Rows are points. Each copy is the shape, with its points in the same order, turned, moved and blurred by noise. Is it also mirrored, or only turned?
In the rows, 128 means zero.

Shape (6 x 3)
[[181  97  64]
 [105 131 225]
 [141 145 121]
 [ 75  79 169]
 [143 143 140]
 [ 85 139  92]]
Copy 1 (6 x 3)
[[210 153 112]
 [ 61  61  82]
 [124 143 108]
 [106  46 148]
 [123 135  91]
 [120 138 158]]
Copy 1 is: mirrored
Copy 2 (6 x 3)
[[207 173  53]
 [156  88 209]
 [160 166 132]
 [133  59 140]
 [166 156 148]
 [102 144 103]]
Copy 2 is: only turned
Copy 3 (6 x 3)
[[168 181 147]
 [130  15  80]
 [124 121 106]
 [141  28 164]
 [120  94  95]
 [ 81 114 159]]
Copy 3 is: mirrored

Shape (12 x 6)
[[192 116 151 161 155  91]
 [ 95  93 181  70 164 138]
 [134 159 161  87 139 150]
 [124  99 193  54 130  82]
 [159 125  95 140  87 150]
 [162 186  81 187 109 132]
 [ 95  80 187 112 101 150]
 [155  66 156  99 153 106]
 [123 172 157 179 128 146]
 [ 72 143 130 116 126 124]
 [136 164  50 151 105 147]
 [104  98 148 129 131 164]]
Copy 1 (12 x 6)
[[138 192 198 103 169  98]
 [ 93  89 177 125 145 187]
 [125 102 133 100 181 142]
 [105  71 220  93 141 140]
 [168 151 113 109 114  92]
 [148 181  88 117 162  46]
 [147  87 175 168 125 154]
 [120 144 205 102 122 152]
 [139 143 121 164 197  89]
 [ 87  98 124 146 140 109]
 [133 162  65 108 119  69]
 [130 127 138 159 132 153]]
Copy 1 is: mirrored
Copy 2 (12 x 6)
[[174 174 174 107 185  70]
 [121 164 153 114 173 203]
 [131 173 107 118 132 145]
 [113 167 179  50 167 180]
 [138 112 150 142  94  87]
 [117 138 103 150 114  25]
 [ 97 156 198 153 142 183]
 [159 143 185 113 177 152]
 [105 188 132 164 137  83]
 [ 75 139 121 133 167 138]
 [108  95  97 151 112  64]
 [123 144 155 173 154 153]]
Copy 2 is: only turned
Copy 3 (12 x 6)
[[161 152 103 134 151  32]
 [165  96  81  50 156 144]
 [174 124 121  77  96 132]
 [152 129 101   7 144  95]
 [138 161 191 134 145 102]
 [125 185 161 192  98  87]
 [121  73 149  65 151 120]
 [169 123 109  68 187  87]
 [121  98 131 152  84  97]
 [ 93 130 119  97 124 146]
 [121 192 173 162 127 140]
 [143  95 140 107 156 135]]
Copy 3 is: mirrored

Shape (12 x 8)
[[160 182 152 148 108  69 156 132]
 [101 200 129 137 159 178 128 174]
 [165  90 114 136 147 184  64 138]
 [ 99 167 190 123 143  37 204 169]
 [105  69  87 140 145 147  77 103]
 [108 137 114 184 131 185 150 160]
 [167 136 205 152 141  53 203 153]
 [130 148 229 111 133  71 161 167]
 [142  99  72  93 107 176 118 163]
 [112 120 131 122  95 204 118  97]
 [133 157 181 137 111  42 129 145]
 [144 119  81 106 174 196 112  88]]
Copy 1 (12 x 8)
[[165 141 158 189  97  59 123 143]
 [ 61 177  89 169  74  94 119  91]
 [110 153  60  89 151 172 121 124]
 [126  72 193 213  63  49 128 130]
 [114 121  83  85 165 139 192 120]
 [101 155  95 154 100 134 148  54]
 [154  89 211 209 103  95  88 125]
 [128  78 175 176  60  81  70 154]
 [109 153  90 132  94 193 191 139]
 [137 163 104  75  88 143 152  91]
 [158  94 145 179 101  46 108 159]
 [ 73 189 119  88 135 160 166 121]]
Copy 1 is: only turned
Copy 2 (12 x 8)
[[154 161 103  65 160  95 153 142]
 [ 71  94  77  85 146 141  68 152]
 [ 96 139  86 197 154 133  81  71]
 [205 100  79  35 103  87 148 169]
 [132 105 130 218 162 143  95 120]
 [ 68  67  94 119 161 127 126 114]
 [208 123  73  46 129  84 170  96]
 [192 134  84  54  86  67 114 109]
 [ 71 142  83 187 110 148 131 136]
 [ 73 119 160 146 124 152 111  97]
 [183 145 113  82 136  59 129 147]
 [103 134 109 171 151 211  93 105]]
Copy 2 is: mirrored
Copy 3 (12 x 8)
[[123 120 181 118 143 133 161 216]
 [182 124 222 108 188 124 127 105]
 [149  88 126 167 128 163 106  68]
 [ 96 140 190  65 200  90 123 249]
 [139 146 106 167 108 107  90  86]
 [156 129 215 176 161 125  90 120]
 [ 67  85 171 112 183 111 124 249]
 [ 64 100 179  64 189 138 119 201]
 [164 167 120 178 176 171 104 101]
 [103 163 178 168 135 149 128  70]
 [102 117 167  72 131 131 130 211]
 [150 130 124 186 170 102 152  55]]
Copy 3 is: only turned
